Each row is a point. Each table stands for the endless flat space through its points: a line for two points, a plane for three, and so on. Write the one point that lies in both, or say that there is none.

First:
[[ 0.10 -0.04  0.01]
 [ 0.38 -0.28  0.01]]
Second (2 x 3):
[[ 0.25 -0.10  0.11]
 [ 0.13 -0.10 -0.04]]
They share: [ 0.17 -0.10  0.01]

First, 2 rows:
[[ 0.06  0.14  0.07 -0.29 -0.18  0.07  0.08  0.00]
 [ 0.18  0.02  0.01 -0.19 -0.26  0.21  0.18 -0.02]]
Second:
[[ 0.18  0.20  0.16 -0.18 -0.25  0.32  0.34  0.08]
 [ 0.14  0.12  0.08 -0.22 -0.23  0.20  0.20  0.02]]
They share: [ 0.12  0.08  0.04 -0.24 -0.22  0.14  0.13 -0.01]

First (3 x 12):
[[ 0.11  0.08 -0.03  0.05  0.12  0.05 -0.16  0.21  0.19 -0.05 -0.29 -0.20]
 [ 0.10  0.12 -0.03  0.10  0.15 -0.02 -0.18  0.25  0.17 -0.11 -0.35 -0.23]
 [ 0.35  0.02  0.02  0.20 -0.15 -0.22 -0.33  0.05  0.37 -0.41 -0.05  0.07]]
Second, 4 rows:
[[ 0.36 -0.01 -0.13 -0.23 -0.03  0.18 -0.29 -0.01  0.57 -0.20 -0.44  0.06]
 [ 0.17  0.11  0.04  0.15 -0.02 -0.04 -0.15  0.18  0.22 -0.23 -0.03 -0.19]
 [ 0.38 -0.10 -0.12  0.18  0.08  0.11 -0.25  0.27  0.23 -0.24 -0.02 -0.18]
 [ 0.24  0.06 -0.12  0.07 -0.03 -0.08 -0.06  0.15  0.35 -0.19 -0.24 -0.15]]
They share: no point

First, 3 rows:
[[ 0.16  0.18  0.03 -0.14  0.12  0.13  0.19  0.28 -0.08  0.16 -0.15 -0.17
   0.20  0.25  0.13  0.25  0.00  0.08]
 [ 0.11  0.20  0.16 -0.05  0.15  0.22  0.25  0.17 -0.07  0.13 -0.12 -0.21
   0.19  0.18  0.24  0.18 -0.05 -0.01]
 [ 0.25  0.16 -0.17 -0.27  0.09  0.01  0.10  0.44 -0.08  0.24 -0.16 -0.13
   0.25  0.32 -0.05  0.36  0.07  0.23]]
Second (2 x 18):
[[ 0.21  0.15  0.02  0.01  0.19  0.12  0.27  0.12  0.08  0.17 -0.05 -0.32
   0.11  0.20  0.31  0.34  0.05 -0.06]
 [ 0.06  0.10  0.27 -0.24 -0.06  0.07  0.27  0.42 -0.22  0.12 -0.35 -0.07
   0.16  0.40  0.06  0.04 -0.10  0.04]]
They share: no point

First, 2 rows:
[[-0.23 -0.22 -0.06 -0.01 -0.30  0.13  0.23 -0.22  0.06 -0.19 -0.10  0.16
  -0.13  0.24 -0.05 -0.04  0.16  0.10  0.25  0.00  0.03  0.06 -0.27 -0.12]
 [-0.23 -0.37 -0.24 -0.01 -0.12  0.34  0.14 -0.37 -0.09 -0.25 -0.01  0.22
  -0.16  0.15 -0.23  0.17  0.28  0.01  0.28  0.12  0.18 -0.06 -0.15 -0.30]]
Second:
[[-0.25 -0.18 -0.30 -0.24 -0.27  0.10  0.19 -0.36  0.05 -0.04 -0.15  0.31
   0.24  0.40 -0.46  0.18  0.47  0.09  0.24  0.13  0.17 -0.16 -0.01 -0.23]
 [-0.33 -0.25 -0.26 -0.07 -0.38  0.28  0.25 -0.31  0.01 -0.33 -0.21  0.20
  -0.20  0.25 -0.12  0.25  0.24  0.18  0.37  0.01 -0.09  0.07 -0.19 -0.19]
 [-0.30 -0.28 -0.23 -0.33 -0.41  0.11  0.49 -0.35 -0.23 -0.24 -0.40  0.12
   0.14  0.38 -0.42  0.25  0.24  0.10  0.37 -0.15 -0.01 -0.17 -0.25 -0.50]
 [-0.32 -0.36 -0.15  0.09 -0.28  0.53  0.31 -0.12 -0.05 -0.43 -0.15  0.07
  -0.68 -0.04  0.21  0.15 -0.06  0.28  0.57  0.02 -0.24  0.15 -0.43 -0.19]
 [-0.27 -0.16 -0.20 -0.12 -0.35  0.00  0.15 -0.46  0.01 -0.12 -0.03  0.21
   0.24  0.46 -0.40  0.10  0.39  0.01  0.12  0.11  0.23 -0.12 -0.09 -0.23]]
They share: no point
